Every row gives one point. A path goes straight from each point to the next, and from the last back to the first. The post is the endless flat space through its rows: a point in 2 columns, a line in 3, a plane in 4, and so on, so that a path can go around it. Count how often the path circles the post. Going back the other way cancels.

Post, 2 rows:
[[ 39 -16  58]
 [-11 -24 -49]]
Path, 14 rows:
[[  9 -38  43]
 [ 53 -40  59]
 [ 51 -10  17]
 [ 34  46  -7]
 [-53  53  -9]
 [-23 -59   2]
 [ 21 -53  -3]
 [ 82 -67  13]
 [ -2 -81   3]
 [-34 -12  33]
 [ 14  70  31]
 [ 24   6 -29]
 [ 70 -59 -54]
 [ 22 -51  35]]
Times around: 0

Post, 10 rows:
[[ 34 -22  67  20 -17 -51  -3 -26 -11   3 -60]
 [  6  40  32 -27 -27  -9 -15  80  -7 -51  44]
 [ 50 -18 -62  16 -36 -48 -54  35 -58  70  -2]
 [  4  24   2 -64  54 -62  54  44  16  33  95]
 [  1   7  15  19  38 -59 -52  23  43  -9  54]
 [  3  30  27  -5  24  43 -61  23  53  16  -1]
 [ 12 -17 -91  31 -31  41  38 -51 -56  -4 -62]
 [ -2 -34   7  -2   5 -29 -54  40  73  10 -19]
 [-13  29 -39  62 -91  17  32 -77 -22  15 -89]
 [ 22 -22 -12  -6 -53  27 -42 -60   6  -2 -20]]
Path, 21 rows:
[[ -6 -12 -41 -22  21   1  17  16   3  44 -26]
 [  4  93 -41  15  44  34 -10  20   1 -33 -41]
 [ 31  30 -19  80 -87 -25 -40   1   6   9 -75]
 [ 65 -14  52  36 -39  12 -34  -4  33 -35 -13]
 [ 26 -37  56 -27  -9  22   7  28 -29   9  53]
 [-65 -16 -26 -25 -21 -32  -3  -4  22  25  -3]
 [-18  56  -5  36 -23  17 -36  12 -17 -29 -54]
 [ 80  -4  -4 -45  -7   2 -73  27   5  70 -43]
 [ 71 -13 -34  18 -55  10  41   9 -22  28 -49]
 [ 42 -17 -10  24 -65 -49 -29 -22 -23  41  30]
 [ 10 -14  64 -29 -53 -77 -20  43 -16 -23  39]
 [-27   9 -64 -13  -1   1  -9 -10  24  53  17]
 [-22 -65  19  -9  17 -49  -7  40  32  19  22]
 [  3  -4  -3  80  -3 -10   9  -1  24 -22  16]
 [ 19 -60 -23   2  -2 -10 -25 -31  76 -30 -23]
 [ 43  -8 -30  -2  15 -30 -26 -41  14  34 -10]
 [  8  -5  -9 -16   0 -55 -40   4   3   0 -16]
 [ -8 -45 -27 -15  -4  23 -69  30 -43  51 -27]
 [ -5 -39  44  26 -40 -21  -8 -45  15  -6 -10]
 [ 40 -28  -5  -1  -3  -3  25  -1 -50 -41  35]
 [ -9 -29  25  18  25 -31  18 -19 -29  -1  -9]]
Times around: 1

Post:
[[ 25  28   9  -7  42  45  17  22  12  25  21  30  19   6 -17  -9 -12  20]
 [  8  18   4   6   9  11 -19  -3  -8  10  26 -10  44   3   9  14  15   4]
 [ 10  -7 -15  -7 -13 -18 -11  47 -33  -9  47   4  32  14 -31  13  26  14]
 [ -9  10 -40  20 -40   5   0   9 -17  33 -22   2  -4 -24 -19  -8 -17 -17]
 [ -8  -8  13 -11 -16  27  -6 -36 -23 -17 -11  16  23  13  -7   4 -85  -9]
 [-14  10  36  -8   2  -4  20 -37  22  15 -16  41   0  -7 -28  17  -9   7]
 [-18  -9  43  -1  -3  10  31 -34 -13  48 -22  47 -12   1 -15 -16  14 -12]
 [-22 -10  12 -20 -17   8   0  -1   7 -34  46   0  24  -2  17  18  10 -12]
 [ 13  24  26  36 -10 -16  10  11 -20 -38  19  18 -21   3  31  19 -29  12]
 [ 28   2   7  29  -5  -3  37 -33  19  47  40  12 -16  29 -12  19  11  15]
 [  2 -11   0   1  -9  37  -4 -21   2   4  21   4 -22  -4 -15 -11  46  32]
 [  7   6 -14  30 -18  19  15 -18   1   0  30   0  26   5 -35 -23  17   6]
 [  6  -2  22  24  41   9  32 -22 -19 -15  18   1  -4   8  -9  27   0 -14]
 [ 10  25  28 -32 -18  40  40   4  17  -8 -19  -3  21  18  15  22 -44  20]
 [-18   8 -17  -3 -15 -23 -13 -23  -9   9   2 -22  10 -16  10 -44 -29  22]
 [  8   9 -24 -14  11  17   7 -26   1 -62  12  13   1  95  16 -11  -8  12]
 [  8  13  13  15 -32 -17 -16  28 -13 -11  10  -9 -53  14 -10 -18   7 -20]]
Path:
[[  3 -14  15  36 -23   3 -30   0  -8 -19  15   6  19  -7  20  14   4  19]
 [-29   0  10  48 -58  17  34  -9  13 -24  39  53  36  11 -39   1 -12   1]
 [-15  11   3  -2   9   1 -13 -42  -4  48   1  21  -4  29  15 -29  28  11]
 [ -8  -8  -9  26  -7  -9  34  -7   2   7  24 -45 -17 -18 -11  -3  31  14]
 [ -1 -22  27  -1   1   4  47 -14  17   6  40  14   5  24 -29  -9  41   8]
 [ 15   2  41 -25  23  -4 -11 -14   0   2   2  20  13   2  18  -6 -25   6]
 [ 33  36  10  -6 -11  13  -4 -12 -10 -40   1  15 -23  20  12  13 -20  15]
 [-11  30   7 -16   7   3  -8 -27   5 -16  52  41 -13   5  24  19 -15  47]
 [-24  -2  13 -15 -55 -22  14   2  11   3  44  51   7  32 -53  11   3  -8]
 [  3 -13  39  47   1  14  -7 -10 -26   5  17  11 -18 -22 -26   9 -15  11]
 [ 22   1 -15 -15  10  40  12   9  42   7  -1   9  27  46 -17 -40 -27  -5]
 [ 32  10  15  49   2  32  32   6   1 -64  34 -11   4  48 -36  17  10  -6]
 [-31 -18  17 -12   0  -9  -5 -20   3 -25  36  -9  -7  24  -1  40 -32  24]
 [-27  10 -10  23 -25  29   4 -51 -24 -18  11  13  23 -16  -7 -24  11  16]
 [  9  12   8 -15  14 -20  -4 -11 -11  -3  34  30   3  11 -10   4  -1   8]
 [  4  -1 -12 -11   4 -25 -25  -3  15 -31  45  23 -13  11 -25  -4  23   9]
 [ -5  -3  -8   9   3  12  11 -12 -15 -14 -19  19  22   9  -5  14 -39 -30]
 [-48 -36  11  47 -15  24 -45 -44 -31 -32  12  21   7 -49  10 -15  17  27]
 [  3  26  16  16 -31  63  20  -8  37   7  30  15 -37  27   3 -15  30  35]
 [-28   8   8  20 -16  -9   7 -14 -28  29  28 -17  31   4 -29 -10   8  -5]
 [-26  17  -6 -11 -27   6  45  23  15  17  -3  11  25  40  30  23 -36   5]
 [ -6 -14  16  23 -11   5   3 -36   9 -29   7  12   9  20 -28 -28 -39   3]
 [ 18 -10  24  -8  30  44 -27 -25  -3 -42   7  25 -12 -17  -3 -26 -20   2]
 [ 30   1  34  -8   6   7  16 -24  -1 -24  56 -17 -15   2 -23 -21  -6   2]
 [ 13  26 -11  -3  16   4  -2   8 -13  -7  14  31  11 -17   9 -26  12 -16]
 [  4 -20  -1   5  -4 -28  26  14  -5 -26  23  -6  28  -7 -18 -13 -10   0]]
Times around: 0

Post, 17 rows:
[[ 34   4  22 -32  16 -10 -11   0 -21 -34 -15  35   7 -47  60   9   3 -15]
 [-13  -6  -2   1   9  23  30  14  17   6  -5  -1 -35  25   6  10 -28 -27]
 [  5 -33  -8   6  11 -55  27 -23 -16   1 -16 -24  19  63  13  35   8  43]
 [-39 -31   2   7 -20 -23  40 -14  -1  -9  -4  26  11   4 -21  20  -2 -15]
 [ 11   6  30 -37  35 -25 -13   8  60 -54  54 -30  13 -14   8 -21 -34   3]
 [ -2  -2  15   2  43 -46 -15  23  24   1   1 -18 -18  50  -6  30 -13 -17]
 [ -4  -4  49 -12  19 -13  11   2  23  32 -15 -22  -6 -11 -13  37 -12  13]
 [ 29 -34 -15  23  38  -2  19   4 -13  -9  -8  57  21 -24  -6  -9 -33  13]
 [ 10  18 -10  42   8 -13   4 -28  20  24   1 -10  15  -1  -9   8 -16 -26]
 [ 31 -41  55 -28 -14 -74   4  13 -18  62  67  11 -12   8 -16 -41 -20   8]
 [-78  27 -39  28  23 -10  12  11   2   4  23 -13 -39 -22  22  -3 -20 -42]
 [  2  -8 -34   5 -11  11  16  13  11  -3  14 -22  -3 -22 -48  38  50 -36]
 [  3 -18  13  44  17   6  36  -1  -1 -33 -30 -20   7 -29  14   8  15 -21]
 [ 11  13  -2   0   1 -19   7  29  37  -7  22  30  16  -4   0 -37  12   4]
 [-92  37  -3   0  18 -36   6 -57 -50  17  35   2 -25   7 -63 -49  59  26]
 [ -7   0  30  36  -5  -4 -33  -4  19 -19  42  -1  -2  -9  46  27  -9   3]
 [-32 -41 -15   7   7 -15  16   6   7  64  85   2  30 -13 -25  20  82 -49]]
Path, 27 rows:
[[ 57  35  16   6 -20 -39  -5   7  22 -10  16 -48 -13  22 -44 -18  26 -12]
 [ -7  34 -23 -20 -24 -20 -15   2 -18 -20  12  56   5  15 -17 -16 -64   4]
 [-44 -37  22  22  -9 -51  13  -8 -16   3 -19 -50  40   2  49  12  76   4]
 [  0 -36  64  27  16  32 -25   8  37  29  23   7 -14  16  -5  66  22  16]
 [  4   3  26 -23   7  67  -7  -4  -7  -7  27  54 -68 -43 -26   8 -16 -28]
 [-42  -1  52  75  32  -8 -32 -17   9 -27  13  14  23 -52  -5  78  11  18]
 [-16  35  34  -4   9 -26 -12  -1   3   6 -23  24   2  42  39  -8 -41  -7]
 [-15 -14  52 -12 -25 -49  -9  31  48  23  28  30  -1  17 -30 -42  -9 -39]
 [ 22  -2 -16  12  16 -39  10  26  57  17  19 -70  -8 -20  42 -42  14   4]
 [ 26   2  62  34  95 -77  -1  54  23 -48 -21 -72 -49 -44  45  14  -9 -28]
 [  5  31 -60 -31  -1   5   8 -63 -23 -18  41  17  37  -4 -27  -6  45   2]
 [ 13 -10  -4   6  -2  27  46  33  -5 -18 -16  -1 -28  -6 -37 -29 -14 -12]
 [  6  -4   8  35  27  19  24  20  48  -9 -34 -52  27 -28 -40  50  23 -27]
 [-54 -12  25 -40 -39 -10   0 -10  41  23  68  47  42   8  25 -45   9  55]
 [ 26   0 -41 -26  91 -58  15 -15 -12  13 -21 -35   4  17 -12  -9   7   6]
 [ 52   8  13  33 -16  -5  40 -26  12 -41   2 -33 -14 -10  35 -11  31 -75]
 [ -1 -18  57  -6 -30  14  37 -16  10 -49  35  24  10 -27 -63  10  14 -28]
 [-24 -21  -8 -26  -2 -51   1 -38  32  35  52  -6  54  41 -26  29 -46 -42]
 [ -6  -4  11  -6   4  -4   5  -3  -3  13  -8 -12   1  34 -13  -4  52  43]
 [-17  33 -11  31  26 -23  10 -25   5  25 -47 -14 -49 -40 -65 -26  22 -27]
 [ 42 -43  33   9  36 -75   5 -12 -14   4 -14  -7  -9  15 -10  67 -40   4]
 [ 30   4   1   0  43 -14  26  -8 -24  40   4  -5   1 -24   1  -2 -87  18]
 [ 40 -47  86 -19  66 -59   5  13 -48   9 -22  20  22 -73  39   2 -73 -35]
 [ 21 -14  19 -33  60   6 -10  11   9  37   2  -8  29 -91   7 -38  18  23]
 [-42   3 -19  31  -2 -34   3  43  22 -50 -43  14 -20  38 -17 -35   4   6]
 [-32 -75  54   3  -6   7   4 -29  27  62  37  35  24 -65 -44  65  25 -49]
 [ 11  36  13  34  -8 -76  -4 -12  12  24  -2   1 -21  30 -18  13  -9 -18]]
Times around: 5

Post, 17 rows:
[[ -7 -23  -3  35   0 -10  19  33 -51 -11 -29 -49  10  14  -2 -33  19  10]
 [  7  17 -16 -16  40   9   4  12 -43  13 -25 -14  10 -19  10 -13  48 -22]
 [-20  28  28  18   0   3 -44 -26  -5   0 -23 -44  22  15   3   4 -24  41]
 [  5  -3 -25  23 -12  35 -15  29 -25  30  35  -3  12   7  29  -6  -8  -2]
 [  8 -19   9 -32 -18  30 -31  19  13  46  -2  31 -30 -30  -7 -23 -10  22]
 [ -9 -15 -32  -5  16 -10 -22  -9 -29 -12 -11 -21  15  38  -7 -35  21 -14]
 [-23 -14  -3  31  13   7  -1 -13 -39  -8   3 -20 -19  -9 -12 -17 -14   3]
 [-31 -17  12  39  32  32   0  14 -23  -1 -14  -7  16  12 -28 -14  19  -3]
 [  2  31  -7  39   9  -9 -17 -32   7  20   6  20  28 -17   0  52  33  44]
 [  9  58 -10 -21   2  -4  55  68  -6  21  31 -32  29 -41   6 -44   7  -4]
 [-12  -3 -27  39  -4  26 -38   1 -38 -26   4 -12   4   1 -33 -20  25   8]
 [-36   8 -28  17 -15  18 -15  25  -5   0 -25   5  14  -3  -2  -2  -7   2]
 [ -5   5  20  25  -4  66   8 -44  -8  -6  19  -5  21 -32  47 -39   2  25]
 [  1  -9  15 -17 -79  33  -7 -71  32  46 -19 -34 -63  30 -20  15 -24  32]
 [-20   6 -29  32   6   3  32   4 -95  40  15  39  35  -3 -30 -21  17  35]
 [ 36  -4  22 -40   0  -2   2  38 -10 -27 -26   3   2   2 -10 -12  -2 -29]
 [ 15  89  11  74  37 -17   3  15  33 -19 -13  23  -5 -15  23 -33  40  -9]]
Path:
[[ 14 -25  26  -6 -27  18   0   3  41  22 -18 -30  31   5  16 -16 -10  17]
 [ 23  20 -45   8   4  22  57  10 -33   8 -16  49  -9  -6   6   0  34 -34]
 [ -9  20  -2   7  13   6   8 -62 -30  -2  -7 -11 -23 -25 -64  41  -2  41]
 [ -8 -13 -23  -7  30  47 -31 -10  18 -17  -3 -64  12 -29  -7 -43  28 -13]
 [ 29   2  17   8 -50   5 -43 -41  26  36 -44 -16  40   2  -5  39  32  37]
 [ -7 -28  37  29 -11  -6 -16  40 -16 -62  -8 -62   7 -16 -14 -33 -20   7]
 [ 18   0  34  25  -2  43  11 -35 -36  -2  36 -28  26 -17  21  -9  12  15]
 [ 11 -25 -10  33 -14  12  -8  25 -55   8   8  38  -5  19  17 -17  31 -20]
 [-52   9  12   1  78  47  27   9 -26  -3  -8 -16  26  -9  19 -60  52 -17]
 [-15 -33 -46  38 -19  11 -62   7  -7 -15  -8   5 -23   1 -15  10   1  32]
 [  7 -20  -4  -2   9  38 -25  -2  21  14  19 -29   4   3  47 -41 -23   0]
 [-25  29  23  -4  31  13   5 -10   0   8 -31 -14  25   8  -9 -22 -11 -12]
 [  7  31 -19  60   5  36   5  15 -29  30  28   4   9   5  -2 -20 -13  47]
 [ 14  44  32  -2  31 -13   5   1  16   2 -49 -19  -8  49  29 -46  15  -8]
 [-24  45   0   0 -25  -6  54 -31 -19  10 -12  -5 -12  12 -30 -12  30  23]
 [-13 -13  19  19 -16 -25  72 -21  -6  -8  12  10  12 -42  18 -26 -12   4]
 [ 15  18  45  37 -19 -48  40  24  32 -26 -14  -8  29   0 -15 -11 -23  13]
 [  2   8 -23  10  13  49  -8 -41   7  18 -10   5  23  20  -5 -29   6  22]
 [-11  11 -46   6  -2  10 -49  14 -42  13  18 -29  30 -13  -3 -57  -8  31]
 [  5   1  -3  41 -19   9  24  25 -57   5  -3   8  14  -7 -19 -19 -11 -14]]
Times around: 0
